Each wall is flat, endless, passes through zero and stands at right angles to its row. A trip goes straight from one point to another. List the walls that it crosses, first one first.
In the rows, zero is written as 128.

Walls:
(1): [ 85 141]
(2): [128 139]
(3): [165 119]
(4): [ 83 134]
(5): [133 147]
(6): [155 152]
(7): [155  98]
(8): [133 161]
Trips:
[124  80] to [165 110] -> 6
[146 135] to [180  78] -> 2, 8, 5
[103 173] to [106  94] -> 6, 5, 8, 2, 7
[165 126] to [143 122] -> 8, 5

Walls:
(1): [ 92 112 126  95 136 132 128 124]
(2): [100 144  99 133 126 108 111 118]
(3): [163 119 152 125 125 138 156 147]
(4): [127  62 150 176 153 133  90  95]
(5): [163 183 112 112 114 135 136  85]
Trips:
[153 174 108 137 143  43 143 150] to [149 164 144 107  95 128 183 148] -> 3, 2
[107 168 140  83 129 146 171 115] to [115 123  93 181 115 119 121  98] -> 2, 3, 1, 4
[ 96 125 129 127 124 167  99 138] to [136 142 111 153 124 116 108 162] -> 1, 4
[119 161 130 114 106  96 100 135] to [168 102  62 115 124 150 134 142] -> 3, 2
[103 124 139 124 135 123 103 115] to [ 95  95 178 124  99 208 126 143] -> 2, 3
[ 81 101 113 184 135  91 130 128] to [ 83  97 101  76 144 134 142 109] -> 4
[120 190 175 169 136  88  86 140] to [177 121 120 108 133  99 149 133] -> 4, 3, 2

Walls:
(1): [ 74 103 105 157  67 119 136 137 168 154 129 143 138 173 132 103  81 136]
(2): [144 108 116 149  77 170  84 176 170 136 123 140 114 153 145 142 178 180]
(3): [127 131 171 118 134  87 111 135 184 139 163 148  69 161  87 126 153 162]
(4): [118 138  81 133 152 167 103 147 115 126  52 121 142 116 145  88  73 172]
(5): [104  92 128 168 153 121 116 139 162 112 122 170 106 180 145 165 148 150]
Trips:
[207 135 100 150 132 148 161 140 139 120 103 112 115 148 171 141 138 110] to [127  95 136 121 153 134 138 173 124 184 135 152 121 149  85 136 146 108] -> 4, 3, 1
[171 149 159 127 128 130 116  71 109 125 179 128 121 125 119 120 126 149] to [182 116 158 167 150 104 128 146 111 177 114 167 119 136 109 149 110 133] -> 5, 2
[172 115 158 136 142 130 132 149 144  82 171 116 114 172 101  70 123 147] to [148  90 118 152 113 113 148 141 157 148 134 137 184 126 137 148 110  99] -> 1, 3
[116 149 179 116 110 163 154 115 130 128 208 139 109 133 110  94 179  63] to [124 162 126 106 127 138 147 145 141 144 120 144 194 136 122  87  81 120] -> 1, 3, 4
[117 168 123  75 137 131 145 157 104 157 133 111 135  94 134 198 139 140] to [ 80  71 151 146 143 123 129 187 145  79 145 133  96 167 109 159 172 161] -> 2, 3, 5, 1

Walls:
(1): [116 175  94  97 175 143 178 181 123 142 150 109 113 121 175 113 149 187
 120 146 114 142 126  99 155 106 150 119 126  75 109 163 123 130 162 108
 118  83 148  87 180 112 175  99 151 145 139 114]
(2): [123 121 123  79  91 134 115 155 164 165 172 119 155 166  94 172 112 122
 156 111 145  97 127  87 141 115  79 120  65 120 148 117  99 118  99 151
 106 148  79 144 175 109 129 136 152 151  69 141]
(3): [127 150 147 137 110 102 129 135 148 166 134 126  95  86 178  91  58 154
  73 173 108  87 126  84 152 128 145 133  78 122 170 126 118 131 128 142
 158 152  98 100  89  67 151 142 128 105 134 151]
(4): [135 167 188  66 119 121 106 110 133 119  96  73 121 117 116 127  41 111
 179 128 101 100 114 144 113 103 107 131 114  98 185 140 120 158 161 145
 168 135 136 149  97 162 134 149 146 108 120 113]
(5): [152 139 155 139 150 140 164 146 107 137 133 120 129 122 103 149 146 137
 140 152 159 135 154 130 147 138  72 103  87  98  90 118 140  86 178 120
 127 122 141 129 110 127 176 138 140 104 171 120]
(6): [110  86 136 140 110 137 111 135 154 122 153 164  96 105 151 144 101 157
 122  92 170 137 116 107 114 113  56  90 169 110 119 106 104 174 139 174
  91 168 129 173 148 128  90 128 102 168 114 110]
(7): [142 194 146 169 141  84 113 104 120 117 132 159  99 147 142  79 152 157
  88 135  99 119 143  69 122 146  96 143 177 134 107  79 186 172 107 142
 110 152 158 160 166 128 142 117 152 181 131 131]
Trips:
[167 127 134 122 162  96  86  93 166 175 117  99 146  70 127  80 141 110
 132 131  85 140 104 173 130 148 168 136  67 153 134 183 187 118  64 131
 132 134 142 151 134 161 138 137 153 126 133 132] to [161  98 111  81 146 126 128 137  75 121 114 134 108 135 166 133  82 149
 129 103 118 102 144 117  85 145 134  91 153 136 105 104 185 133  67 172
 117 159 132 112 145 157 113  87 112  96 121 109] -> 3, 6
[140 146  80 145 126 115 104  93 175 143 117 146 143 140 129 138 145 150
  98 152 120 118 122 102  79 134 114 173  79 157 141 138 127 148 140 132
 100 131 133 123 129 109 120 165 134 140 119 143] to [ 97 119 142 168 133  72 173 110 140 156  94 120 130 141 132 158  85 138
 133 107  38 178 108 175 150 179 139 125 114 128 139  84 123 133 129 142
 181 172 129  82 152  93 176  79 125 162 159 141] -> 2, 1, 4
[117 119 180 167 116 141 149  40 147 119 106 134 125 123 129 156  83 131
  81 157 168 139 147 125 130 132 116 191  93  88 174 180  87 115 120 116
 125 126 130 169 129 142 125 136  91 104 165 166] to [142 120 118 124 141 109  94 157  99 152 118 142 137 110 143 146 170 103
 164 126 144 155 115  98 127 100 165 124 110 115  92 111 153  81  66 161
 126  66 118 133 133 137 144 165  84 160 157 110] -> 6, 4, 3, 1, 2

Walls:
(1): [164 139 100 168 101 170 118 105 137 148 110 156 139 129 123 143 160 116
 114 138 105  66 123 165 127 146 130 100 133 124 157 121 124 146 155 108
 125  86  84 200 130 106  95 153 168 113 123 142]
(2): [126 103 159 103 107 173 128  93 134 129  81  59 110 101 172 154 147  85
 107 121  61 118 151 103 107 153  98  95 111 129 127 120 136 123 107 142
 109 123 114  72  85  87 116 220 130 112 141 127]
(3): [ 94 107 122 172 117 119 132 150  99 141  99  90 111 138 198 152 119 131
 136 175 160 155  86 107 148 130 129 138 116 107 135 125 114 162 168 142
 126 160 101 150 113 166 108 183 140  89 101 138]
(4): [125 123 133 119 107 180 160 121 116 102 138 117 161 106 161 159 138 140
 104 211 114 120  91 137 128 129 135  91 121 147 119 117 121 103 115 178
 124  48 140 150 161 141 137 150 120 154  96 176]
(5): [134  76 137 121  95 106 114 136 168 119 115 132 158  87 163  98 136  89
 110 141 136 108 131 123 109 131 114 118 139 118 179 106 139 113 129 127
 169 106 142 186 130 129 140 146 142 157  93 142]
(6): [137  79 144 139 131 111  99 142  98 100 161  70 113  80 159 153 129 110
 154 148  95 112 110 122 178 170 121 162 140 172 142 142 165  86 116 102
 167 154 127 141 110 157 174 146  98  97 143  72]
Trips:
[ 84  87 161 133 158 124 117 100 114 104 119 185 127 111 133 139  94 165
 116 148 159 123 132 132 128 109  89 131 140 122 119 151 142 100  87 145
 107 120 138 132 111 172 103 161 137 165  99 119] to [ 96 146  83 169 127 115 126 112 117 144 136 155 148 165 135 152 143  83
 156 140 111 175  84 130 138 127 130 138 169  80 181 128 132 138 130 114
 140 121 134 117 100  74 135 142 155 170 101 130] -> 1, 4
[173 152 108  93  99 121 136 113 142 161 113 120 104 123 151  88 117 155
 128  80 118 103 146 111 135 111 114 166 121 151 135 144  95 124 109 172
 148 115  64 102 135  73 124 112 131 113 175  91] to [162  95 131 157  96 161 166  81 128 158 178 102 142 144 146 132 135 161
 143 117 116 114 175 158  92 114 167 129  87 164  97 139 133 122 135 172
 161 146  79  95 146 124 115  86 162  99 111 143] -> 4
[128 140 145 123 137  78  86 109 119 157 161 162 104  86 164 108 101 105
 121 117  94 148 144 135 104 122 139 140 111 112 139 131  96 113 141 138
 108 125 128  56 105 113  88 160  95  83 100 159] to [109 148 168  94  96 121 133 128 137 168 161 107  98 124  98  98 115 144
 158  93 150 171 139 140 175 149 126 114 156 137 145 145  87 130 143 122
 169 142 101 170 116 127  92 117 125 144 100 130] -> 2, 5
[127 134 168 128 136 119 163 140 137 132 168  81 131 116 150 119 131 160
 103 165  82  48  76 158 143 137 121 111  90  78 104 117 101 118 183 169
 167 117  83 139 127 146 105 150 126  74  96 160] to [150  92 146 157 167  84 110 169 110  95  91 151 117 105 119 148 184 151
 133 116 147  89 111 107  65 134 103 100 149 116 120 107 166 120 125 176
 152 117 162 155 104 127 122 134 141 125  72 128] -> 2
[152 133 144 113  62 113 171 167 101 122 131  96 153 162 180 133  86 131
  59 143 103 167 170 122 182 129 153 154 152 160 152 133  82 136 165 116
 132 106 135 163 150 182  69 130 138  87 129 134] to [142 157 115  93 113  74 109 112  92 133  49 137 124 108 132 156  88 201
  99 166 113 172 143 119 165 150 150 139 101 122 111 125 128  76 183 163
 112 142 161 135  98 140 121 132 152 125  84 125] -> 1, 5, 6

Walls:
(1): [150 118 125 140  90 117 119  89 104  81  98 151 181 133 146 110  71 114
 150 115 168 112 103 170 153 127 136 133 129 104  98 137  63  97 101 154
 113 120  97 146  94 130 119 156  98 133 143 114]
(2): [117 105 118 133  94 132 121 196 112 121 134 107 151 145 182 192 143 198
 111 148 130 145 120  97 136  97 126 163 144  74 145  93 185 133 103 125
 130 145 176 172 136 128  99 140 176 109  88 130]
(3): [111 112 135 155 162  87 108 103 167  90 109 124 119 126 131 138 159 138
 159  98 106 136  76 121  86 123  76 147 115 108 106 157  84 157 134 153
  81 151 118 125 181 150  97 166 117 126 202 114]
(4): [116 110 182 106 122 102 146 107 119  99 152 147 131  92 129 155 169 159
 149  88 140 141 118 146  92 132 125 152 100 105 150 138 136  84  79 140
 127 114 164 114 155 161 148 129 165  91 128 139]
(5): [115 112 133  96 178 144 148 152 120 162 114 101 153 136 145 163 125  79
 170 126 142 120 114 134 124 130 123 100 179 154 116 168 129 133  98 141
 135 113 120 147 143 172 128 144 147 114 143 130]
(6): [167 148 136 147 131 169 135  73  67 133  87 135 126 166 133 144 139  91
  94  99 122  91 128 129 177 127 123  96 132 145 179 163 126 187  68  92
  89 172 192 124 152 136 146 120  96  80 155 130]
(7): [102 126 113 154 134 143 126 116  85 151 115 115 172 130 120 155 122 164
 145  74 146 133 126 146 118 110 126  62 182 154 114 128 146 111 157  90
  75 159 164 202 110 171 115  80 115 123 158 128]
(8): [127 132 129 133 112 131 121 116 183  91 137  75 162 152 128 153 130 161
 147  93 136 130 105 115  93 136 126 114 151 152 127 125 137 123 139 150
 131 114 116 107 128 118 148 119 161 103 124 161]
Trips:
[129 121 115 134 150 105 135 105 116 177 147 106  76 122 196 140  93 121
 126 108 108 135 112 118 131 136 131 159 126 106 150 106 128 146 115 112
 104 185 123 123 124  91 161 129 105 104  87 131] to [148 123 148 144 105  77 118 185 134 113 116 163 139 119  92 141 122 115
 150 139 127 115 140 128 134 124 107 125 124 114 149  92 142 101 111 127
  51 102 140  99 162 118  97 178 102 102 163 148] -> 3, 4, 1
[105 121 109 151 161 131 129  61 135 107  90 120 163 126 144 113 120 146
 116 139 115 143 115 169 108 113 125 164 113 130 117 149 168 135 122 119
 129 117 120 138 112 105 127 130 128 108 133 176] to [170 123 129 150  83 100 138 154 120 118 179 198 186  86 121 116 127 125
 117 102 162 126 168 148 119 133  88 122 139 146 152 106  90 129  92  77
 127 131 173  98 136 114 152 106 112 118 127 124] -> 3, 8
[155 106  67 107 120 159 117 174 158  86 122 151 128 134 197 100  53 161
 146 140 143  94  77 137 151 130 103 142 145 161  78 138 109  87 123  85
 144 195 132 100  93 164 158 175 113 132 121  91] to [108 118 138 106 164 150 153 168  98 174 163 152 113 162 132 138 142 120
 139 135 162  80 150 127 105  97 143 141 102  89  95 133 131 153 127 109
 161 158 118 180 185 139 141  78  96 123 157  94] -> 7, 6, 1
[148 147  65 119 128 113 103 101 146 145 167 150 177 145  79  96  89 128
  93 150 154 115 138 192 118 104 118  99 150 101 152 175 107 158  94 123
 127 104 187 100 156 120 121 120 116 132  73 119] to [146 196 113 157 109 148 143 135  68 150 122 116 162 109 151 140 140 132
 124 120 141 121 157  98 100 131 155 136 115 114 108 139 109 174 117 133
 190 158 183 119 169 144 105 126 138 197  87 128] -> 2, 1, 7
[151 122 124 116 141  91 100 126 134 167 142 121 142 111  86 153 118 103
 150 103 126 129 109 176 113 115 120  83 162 167 119 177  92 131 115 150
 105 137  84 124 128 147 149 158  65  93  73 166] to [150 111 140 130 145 142 193 130 108 112 106  62 103 162 106 163 180 121
 142 185 142 158 143 138  93 177 158 110 109 129 115 120 135 190 168 145
 166 126 104 170 168 186 102 111 132 131 110 141] -> 1, 6, 2

Walls:
(1): [142 175 147 149 163 116 109 142 143 133 123 170 153 157  64 147 155 173
 164 126 143 121 142 117 116 115 110  72  91 152 134  90 107 131 158 100
 114 114 149 140 129 104 148  79 139 125 109 123]
(2): [129  75 167 100  81 137 106 104 156 139 138 148 146 102 160 129 151 122
 100 124 104 130 138 171 178 143 146  98 114 188 159 134 117 112 133 105
 121 101 140 169 142 135 140 125 106  87 151  51]
(3): [173 107 160 153 119 185 150  98 189 140  81 148 110 112 135 101  96  94
 167 150 148 129 184 117 104 106 131 159 151 132 157 151 109 129 137 109
 176 133 100 113  74 113 137 125  95 127 120  93]
(4): [133  83 117 111  89 146 150  93 142  98 130  94 171 218 111 134 140  70
 124 153 144 150  69 121 151 119  89 136 134 129 159 131 133  95 136 183
 158 101 144  77 126 130 131 176 134 152 121 145]
(5): [142 105 143 147 110  60 168 139 177 101 156  79 150 192  86 133  83 173
  99 138  91 177 151 100 133 119 123 129  85 156  91 121 162 129 115 142
 165 109 142 110 167 121  58  94 114 137  82 157]
(6): [127 119 134 136 119 123 139  48  95 128 137 150 128 139 183 132  82 133
 126 139 127 102 157 153 132 106 138 140 144 129 152 122 106 115 120 112
 131 111 157  83 122 104 144 158  89 140 124 154]
(7): [ 98  93 160 168 139 106 152 109 127 156  95 121 165 160 167  79 111 120
 135 135 139  78  93 112  96 121 167 133 137  97 129  78 111 156  87 106
 152  97  76 103 165 162 123 109 136 143 156 140]
(8): [133 119 129 134 134 129 128  76 141 126 103 109 137 112 119 107  93 165
 186 127 133 143 155 178 112 110 148 152 108  89 136 130 108 136 129 125
 113 125 112 109 125 191 102 103  80 181 148 165]
(9): [102 145 134 142 182 159 158  95 140 121 123 112 128  73 139 100 123 136
 111 140 179  70 178 146 143 135  98 124 135 118 142 124 149 112 156 113
  85  96 124 138 137 114  97 123 111 153 106 113]
(10): [106 151 123 164 167  91 138 165 115 121 126 125 120 113 143 132 224  95
 172 152 155 115  49  94 139 121 111 131 126 103 127 160  99 125 175 125
 171 127 119 105 148 117 149 138 104 128  98 145]
(11): [171 149 110 119 127 134 174  74 125 158 142 125 133 127 121 101 155  95
 127 127  68 107 106 125 149 125 143 156 121 132 147 171  97 155  92 110
 117 130  82  89 119 132 158  81 144 147  78 109]
(12): [125  75 128  98 113  88 113 108  80 162 127 117 150  98 118 118 154  94
 136 185 144 144 132 119 105 111  88 156 106 152 114 121 169 121 112 158
 118 134 123 148 167 106 140 106 132 129 116 115]
Trips:
[108 157 120 207 122 151 165 151 155 131 123 126 102 167 144 167 158 165
 148 105 181 132 132 115 148 120 124 152 115 157 204 133 162 150 135 149
 125 125 107 157 116  95 167 114 122 154 123 118] to [106  85 131 174 163  69 123 139 130 109 154  88 162 146 173 158 138 192
  96 136 123 150 168 145 192 122 112 103 134 147 121 158 127 125 139 107
 104 167 142  87  97 113 134 175  87  88 144  88] -> 5, 2, 6, 4, 3, 1
[124 127 143 122  96  98 124 108 159 118 133 110 100 125 125 151 126 106
 180 106 111 141 228 147 117 171 171 124 137  90 178 121 122  88  97 106
 102 114 155 100 141  91  98 154 141 124 158  91] to [159 115 134 122 160 159 150 164  83 128 141 151 127 110 137 119  70 154
 130 157 143 148 153 122 130 138 157  86 135 124 148 125 198 186 160  92
 154 145 113 116 109 120 116 183 105 110 129 132] -> 5, 2, 8

Walls:
(1): [136 173 128 171 148 165 142  74 120 157 137 106 137 139 143 118 146 101
 133  93 128 122 110 147 182 153 156 123 110 109  98 124 148 148 136 122
 153  84  98 180 116 125  77 199  64 110 108 122]
(2): [161 158  89  77 110 123 108 199 180 172 112 137  71 137  90 138 142 102
  70  83 118 139 148 186 126 179 148  76 112 119 136  81 116 105 137 131
  98 120 117  95  97 199 136 180  96 110 139 149]
(3): [137 100 129 118 170 155  91 122 120 174 145  86 149 194 123 157 144 182
 168 133  78 119 115 114 168 131 107 132 117 143 111 142 104 136 127 137
  96 138  98  78  92 151 122 144 112 115 140 112]
(4): [100 109 141 113 109 131  89 138 152  82 130  83  97 143 143  85 134  95
 123 164  95 151 119 113  94  97 159 146 101 136 138 145  63 111 149 140
 141 193 127  80 116 112  83 121 132 188 104 166]
(5): [159 101 117 161 203 136 130 151 124 166 116 143 126 169 138 100 147 147
 125 154 160 113 180 104 140 125 142 129 168 154 191  54 125  97 130  82
 126 118 101 154 177 153  96 150 105 163  99 128]
(6): [124 153 127 106  92  94  93 165 136 155  95 144 154 127  96  80 155 128
 154 111 121 100 143 184 139 169 115 119  86 126 164 117  73 116 141 147
 116 103 137 137 119 119 144 115 101 127 112 109]
Trips:
[122 108 195 168 156  96 134 112 128 186 155 107 162 153 149  94 214  73
 117 150  67 111 144 108 114 103 147 181 105  89 118 201 149 153  97 156
 150 173 130  87 129 171 173 105 130 159 116 131] to [184 155 132 110 110 213 146 106 114 120 160  99 177 125 178  81 150 151
  74 124 161 122 129 121  83 168  91 144 108 131  99 146 138 132 131 144
 129 111 105  90 140 122 135 149 168 122 116  86] -> 1, 4
[ 93 154 125 160 183 126 123 116 120 170 110  94 126 104 175 135 129 120
 186 111 101 120 134 190 104 161 175  87 128 108 105 186 122 132 144 160
 152 136 151 113 132  99 171 161 138 131 117 147] to [117 116 146 168 165 174 116 123  93 145 155 110 112 116 131 135  60 197
 121 140 161 108 130  70 140 140 154  54 162 125 145 135 121 102 130 122
 132 112 117 167 201 165 122  66 131 179  87 154] -> 4, 6, 5, 3, 1
[125 122 120 108 135 125 156 144  91 131 112  82 115 165 178 150 114 129
 124 164 158 136 133 152 113 119 146 122 125 145 123 124 117  98 147  59
 126 162 190 108 119 149 112 149 116 151 129 123] to [130  77 128 115 105 108 123 158 126 118 132 102 157 117 113 185  89 125
 106 143 144 114 110 125 135 124 161 172 130  93  99 109 119 186 104  96
 126 148 101  92 108 110 170 121 174 115  96 119] -> 2, 5
[139 118 150 143 174 153  84  76 149 139 137 121 154 149 148 134  80 144
 153 127 157 149 126 177 165 142 111 113 173 156 129 135 159 127 108 118
 146  96 139 112 118 138 119 123 141  88 148 112] to [159  99 164 123 134 105 163 175  72 156 132 136 115 116 147  91 121 103
 122 148 149 146 102 105  60 147 170 118 108 125 129 175 163 153 143 152
 107 107 140 134 108  95 116 107 142 132 115 141] -> 5, 3, 1, 4
[146 126 139 166 124 102 159 100 155  89 110 129 141  91 157  66 133 192
 163  98 117 158 157  98 110 134  99 125 137  93 134 151 125 120 125 133
 153 168 153 136 153  97 190 145 136  89 168 155] to [ 79 153 146 131 139 124  93 135 153 144 198 103 122  72 142 150  65 155
 158 162 113 111 106 129 158  85 141 205 164 107 114 137 111  94 126  86
 160 139 108 117 157 127 162 122 168 144 174  92] -> 4, 3

Walls:
(1): [152 120 151 164 138 191  56  90 107 145 140  57 168 156 109 129  47 158
 159 128 145  86 164 143 148 133 144 155  86 157 116 125 113 126 103 142
 151 115 144 130  69 109 133 155 113 196 129 129]
(2): [169 157  89 114  98 103 147 180 163 145 128 145 127 191 155 175  95 188
 117 127  90  64 124 178 145 165 127  83 141 130  82 143 107  95 108 103
 108 110 134  87  77 142 116 151 129 116 151 101]
(3): [140 131 120 127 120  90 165 120 124 128 135 130 142 152  89 103 152 101
  98 127 127 148 145 152 136 116 165 113 132 154 128 139  91 157 139 101
  89 145 153 130 120 165 138 109 160 102 131  97]
(4): [132 135 119 116 124  89 159 146 147 100 170 117 120  86  94 117 121  98
 163 161 112 127  94 133 109  99 145 101 118 163 107 124 110 142 128  88
 123 136 121 105  75 102 146 167 115 142 137  95]
(5): [142 159  69  98 159  89 151 127 119 102 126 115 145 120 138 146 212 154
 122 161 130 129 105 157 103 105 168 174 121 140 187 183 138 125 107 162
 116 118 132 118 138 128 148 167 123 151  88 135]
(6): [135 142 154 139 106 185 130 139 109 130 177 126 163 103 145 129 137 146
 140 163 135 163 114 179 114 142 152 108 155 140 139 120 123 105 100 130
 101  95 160 132 145 152 125 120 135 157 136 117]
Trips:
[121 155 114  92 110 116 141 117  99 186 114 148 115 105 130  80 154 136
 178 117 107 148 113 125 138  69 132 143  92 152 114  82 126 132 150  54
 157 129  97 121 105 102 127 195 140 116 108 113] to [160 153 114 143 179  69 171 137 140  76 123 106  63  90 108 115 146 113
 122  90 119  99 178 152 105 148 126 190  74  91 102  78 101 145 165 176
 169  92 164 108 137 104 181 151  84 126 119 130] -> 3
[157 134  61 124  98 159 152  98 107 133 157 147 127 110 178 104 124 134
 115 113 126 118 110 117 139  96 157 158 120 126 115  92  73 168 105 129
  95 121 148 101  90  99 167 130 109 174 119 138] to [123 127  98 158 127 160  63 117 163 155 153 127 140 141  83 111  92 185
 137  99  92 124  94 123 107 124 126 137 163  50 100 112 125  98 143  69
 107 146 166 203 135 106 112 164 161 119 141 163] -> 3, 5, 4
[147 140 118 131 115  98  79  84  62 109 118  89 121 180 116 110 133 101
  87 108 133  79 109  79  81 127 100 172 120 145 142 140 110 129 136 101
 136 161 119 187 146 135 106 127 155 147 117 150] to [155 156 143 133 125 122 138 139 169 107 117  96 118 119  89  60 169  66
 144 165 144 106 101 156 156 100 129 132 120 108 146 111 143 126 114 128
 144 136  97 138 135 167 150 112 154 145 102  97] -> 4, 1, 6
[122 133 105  55 122  89 151 117  69 100 134 146 142 151 117 133 117 144
  78 152 172 178 111 177 119 108 128 140 116 164 125 167 129 128 128 102
 139 164  50 133 112 148 112  94 149 148  95  77] to [110 131 161 148 141 138 115 127 142 124 135  80 103 114  86 121 151  99
 173 183 130 163 191 181 169 141 139 118  88 132  65 142 123 130 164 148
 126 118 150 124 101 134 108 114 118 110 184 140] -> 6, 2, 1, 5
[102 116  91 161 137 123 135 129 120 177 166 109  94  88 138 141 108 154
 117 137 164 141 101 148 192 164 156 124 183 107 143  89 129  88 171  68
 101  88 139 115 163 133 159 190 133 130 152 119] to [119 114 146 142  70 116 132 179 123 105 137 148 125 100 115 166 129 128
 113 125 107 160 146  89 105 114  83  94 147 105 134 126 156  69 147 110
 109  97 149  85 141 131  95  78 127 113 144 116] -> 4

Walls:
(1): [149 162 125 171 113  87 113 193 144 156 124 145 145 124 108 133  83 103
 120 153 124 171 123 144 165  71 107 167 152 104 102 125  86  80  74 100
  92 152 131  98 185 133 129 102 131 119 145 126]
(2): [133 158 129 112 129 146 114 145 130  94 104 174 196  61 154  60  71 145
 129 128 172 119  75 145 163  80 139 133 115 114  77  73 116  80 158 136
 148  95 113 126 100 124 148 150  91 142 112 133]
(3): [128 134 136 135 111  59 168 127 161 121 167 103  94 160 140 147 103 193
 169 114 129 123 136 113 136 147  96 133 128  93 158 121 133  86  89 119
 162 110 103 132 193 107 116 127  92 166 150 129]
(4): [126 158 119 145 139 151 129 107 107 116 103 144 107 153 153 104  60 133
 152 133 163 184  92 155 113 137  64 145 172 173 112 124  87 107 125 163
  85 152 144 159 152  79  62 133  99 121 134 129]
(5): [170  95 126 153 130 138  95 103 109 133 145 134 137 151 141 124 155 109
 105 180 128 119 140 153 173 116 145 133 110  94 114  70 167 147 172 124
 130 121 111 109 140 133 146 151 108 112 145 135]
(6): [ 85 119 108 134 105 118 154 121 144 161 126 108 169 130 101 131  84 121
 120 174 120 168 133 126 171 118 136 123 131 146 140 106 172 185 161 126
 117 131 187 142 108 135  97 135  98 140 101 138]
Trips:
[161 134 145 124 128 128 118 164 149 106 114 185 116 136  84 167 137  80
 131  91 158 170 124 134 142 148 120 110 120 161 152 108 203 135 123 174
 162 104 121 166 128 183 144 163  90  80 105 137] to [150 100 102 177 139 183 106 111  83 145  99 151 176 130 188 117 186 137
 149 113 118 108 104 136 128 190 111 133 118 154 141 146 151 154 159  71
  96 142 151 164 148 149  99 171 168 104 134 164] -> 2, 4, 6
[114 126 120  98 125 118 156 136  98 132  87 154  99 129 139  71  60 141
 104 119  91 133 103 127  87 117 116 120 115 104 126 130 186  93 141 152
 127 150 152 117 118 130 103 120 112 135 169 132] to [159 127 108 144 156 173 136 132 140 133 150 140 134  94 106 118 112 124
 133 172 102 100  96 109 144  99 127 150 132 158 115 106 110 154 100  95
 107 113 120 111 108 113 157 135 112 126  87 110] -> 1, 3, 5, 4
[131 102  88 145 114 124 161  93 140 132 118  77 136 169 126 115 121 134
 132 113 120 131  79  81 152 166  90 105 128 125 118  99 153 122 110 118
 165 146 131 142 126 179  62 170 140 136 132 114] to [113 104 140 114 147  57 165  92 117 114 110  79 132 107 117 160 105 122
 197 144  94 157 116 132 148 170  83 132 145 105 135 166 102 141 140 181
  97 129 113 146 109  97  97 124 178 115 167 126] -> none
[164 145  81 119  98  61 110 114 133 165 127 112 176 131 156 136 105 139
 113 122  99 136 119  95 126 154 187  92 100 154 182 135  69 127 126 137
 137 126 110 134 132 112 161 149  91 160 136 164] to [ 99 131 123 113 127 171  99  86 136 138  99 194 108 169 113 160 144 131
 158 133  86 116 136 161 116 147 121 110 188 134 171 155 116 196 143 115
 140 151 160 120 168 120 151  89 146 136 113 135] -> 2, 3, 4
